Rows are points. The window is the flat piece filled in between its corners: a triangle in 3 columns, a solid with four corners in 4, and so on. A path goes straight from each point to the next, and from the last back to the first. After which points does the path pass through the window?

Window (3 x 3)
[[ 38  12 -11]
 [  3 -55 -16]
 [ 14  45  13]]
Path:
(1): [ 25 -77  10]
(2): [33 39 30]
(3): [  5  29 -17]
(4): [ -2  28 -37]
(5): [42 24 23]
(6): [41 39 13]
(7): [ 19  56 -10]
(8): [ -7 -34 -55]
Through the window after points: 2, 4

Window (4 x 4)
[[  1 -29 -35  16]
 [ -9   9 -29   3]
 [ 81  -7  59 -30]
 [ -7 -28 -12 -20]]
Path:
(1): [48 -5 67  3]
(2): [17 -3 48 -1]
(3): [ 65 -17  27 -42]
(4): [ 14 -25 -18 -22]
(5): [ -8 -19  23 -13]
(6): [ 30 -19  40  12]
(7): [ 23 -16 -12 -40]
(8): [ 48 -14  -6 -42]
(9): [ 16 -18  35  -3]
(10): [-66  13 -35  39]
(11): [-13 -14 -71  -7]
(12): [ 67 -11  -7 -57]
Through the window after points: 4, 6, 8, 12

Window (6 x 6)
[[ 49 -36 -14  65 -21 -66]
 [ -9  44  30 -13  -5 -25]
 [ 18 -32 -41 -34  33 -34]
 [-38  19  39   4  77   1]
 [ 12  -2  17 -36 -61  21]
 [ 55 -10   5 -13  24  21]]
Path:
(1): [ 23  -5 -33  29 -30 -11]
(2): [ 30 -22  18   2 -26 -30]
(3): [ 28 -46  40  -1 -12 -48]
(4): [ 24  -5 -26   8  -9 -18]
(5): [ 14 -17 -33  13  28 -24]
(6): [ 31 -22   4   6  22 -57]
(7): [ 74 -66  29  30 -22 -73]
(8): [ 23  -7 -23  45 -17 -35]
Through the window after points: 1, 3, 7

Window (8 x 8)
[[ 33 -41  -1  31  13 -11 -39 -36]
 [-50 -36  17 -12  -4 -19  36 -25]
 [-32  16 -52  30 -29  -8   1  -3]
 [ 12 -36  -9 -17   6   0  19 -13]
 [-21  29 -52  11  48 -36 -17   7]
 [-59  12   6 -52  20   8  -1  26]
 [  3  20 -29 -55 -19 -26 -34  -9]
 [ 20  30  16  95 -17 -31   4  20]]
Path:
(1): [  6  10 -11  -8   8  11  15 -54]
(2): [-10  24 -27   4  28 -19  11 -22]
(3): [-31 -23 -34  11  16 -42 -43  47]
(4): [-12 -15 -41  -7 -10 -68 -15  41]
(5): [-14  54 -32   2  55  11 -19 -38]
(6): [-22  36 -23 -16  37  -8  -5 -26]
(7): [ 10 -34 -36  19  -9 -43 -12  38]
(8): [-12 -32 -11  -5   9 -22   6   7]
Through the window after points: 2, 4, 6, 8

Window (9 x 9)
[[ 18  16 -49 -95  63 -52 -20  29  19]
 [-10  22 -28 -12  19  55 -33  17 -40]
 [ -2  36  48  29 -11  15  31   0 -27]
 [-31  19  26  -7  61 -14  30  30 -37]
 [-23 -35  -5   3  28  13  19 -14  -9]
 [-10  -1  15  29  36  14  -6  16  45]
 [-33  18 -20  -7  -4 -19 -13   6  -7]
 [-27  49 -47 -11  22  15  24 -17 -45]
 [-47  27  36   8   8   4  12 -55 -20]]
Path:
(1): [  0  22 -28  -9  40  -6  -7   2 -27]
(2): [ -5  18  14  39  28 -31  -6 -41 -34]
(3): [-48  23  14 -17   3  17  11 -13  -1]
(4): [-43  21   4 -35  25  26  43   5  20]
(5): [ 15   1 -15  24  45 -16 -27  -1 -26]
(6): [ -6  16 -10  19  23   3 -21 -18 -35]
(7): [-37  25  -6 -24   7  24  -1   7 -13]
(8): [-22  24 -16 -32  23   9  16  21 -11]
Through the window after points: 2, 6

Window (11 x 11)
[[  0  59 -94 -28  34  12 -13  12  14  48  23]
 [ 39 -57 -19  -1 -52  15  36  26  46 -16   2]
 [-11 -36  36  30  95   8 -27  61 -13 -26 -72]
 [  6  16 -46  -7 -17  -9  27 -33 -93  32  -5]
 [ -3 -31  -1 -38  25  21  14 -38  52  17  20]
 [-20  21  39  -7  51 -73 -42  32  24 -52  24]
 [ 38   8 -14 -30  70  58 -70   1  35  24  41]
 [ 11  36 -33 -25  23 -41  49  11 -26  20  65]
 [-15   9  23  50 -21  57  42 -18  -3   3   8]
 [ 50 -11 -38  26  23 -20   8 -33 -15  25   0]
 [ 24  43  40 -19  35  -6   5  38  32   6 -21]]
Path:
(1): [ 24   8 -34   0  15 -12 -11  -5  -6  46  11]
(2): [ 28  -5 -19   6  36 -21 -24   1  10  54   9]
(3): [ 33  24 -42 -44  40  10  20 -12 -11 -61   9]
(4): [ 16  36 -57  -7  32  28  26 -43   1 -26   0]
(5): [  9 -11  -1 -21 -26   2  16  -3  33  52  51]
(6): [ -2  -5   3  13  10 -10  14  17 -16  22  -7]
(7): [  3  23 -32 -15  19  -8  39 -22 -29 -20 -17]
(8): [ 13  19 -51  -2  28   9  25 -20 -25  -4   1]
Through the window after points: 8

Window (12 x 12)
[[ 25 -13 -44  -5 -44 -41  35 -15  61 -34  22  28]
 [-27 -18 -31 -31  -9  20 -39 -10  -1 -41 -13   9]
 [  8 -20  12   7   9 -11   5  52 -78  -6 -25 -13]
 [ 49 -13  63  34  53 -66  -8 -48 -95  -7  54  12]
 [  8  42 -56 -35  17   7  71 -11  21 -81 -12 -27]
 [-21   5   9  14 -11  44 -33  61  37   3  14   7]
 [-27  16  -1 -22 -18  18  33   7   8  37 -12  37]
 [ -6  -2 -21 -62  11   6   8  24   1  27 -11 -24]
 [-12  50  -9 -33 -51   9  -7  19   4  20  16   7]
 [  6  -6 -36  27  23  -6 -31   5 -42  13  14  11]
 [ 18  83  34  37  -7  50 -38   3  51  -5 -62 -40]
 [-70 -10 -14   6 -37  -8 -13  32  24  29  11  -7]]
Path:
(1): [ 48 -29  -3 -47 -15  43  21 -16 -27 -45  21 -29]
(2): [-22  40 -31  21  17 -47  10  11  15 -23 -13  10]
(3): [-41  50   4 -11  13  -3  -3  41  -9 -11 -17  43]
(4): [ 19 -55 -24  10 -41  37  -2  -6  36  37  31 -42]
(5): [-21  -2   8  11 -53  31  -7  -3  15   0  31 -10]
(6): [-14   5 -20  -2  60 -58 -15  57  -3  13 -22  23]
(7): [-24  29 -11 -10  20 -30  26  39  21   7 -29  14]
(8): [ 15 -16   6  15 -44  23 -27 -13 -20  10  47 -14]
(9): [ 10  -7  12  15 -16  74 -32 -14 -15  38  24 -30]
(10): [-21  40 -13 -17  23 -52   0  37 -10 -38 -46  18]
(11): [-18  -7 -23 -11  15 -38 -36  21   7  -1 -14  34]
(12): [ 32  11  -1   2 -22   6  57 -32 -37 -14  26 -24]
(13): [-13  -6 -25   4 -37  26  -7  24   4   4  -1 -27]
(14): [-25  31 -10 -25  36  -7 -12  28  31   2  -6  53]
(15): [ -3  34 -14  -8  24 -27  -3  19   5 -18 -29  16]
(16): [ 18  -2   1  -5  -8  17   0 -14 -18 -13  16 -12]
Through the window after points: 3, 5
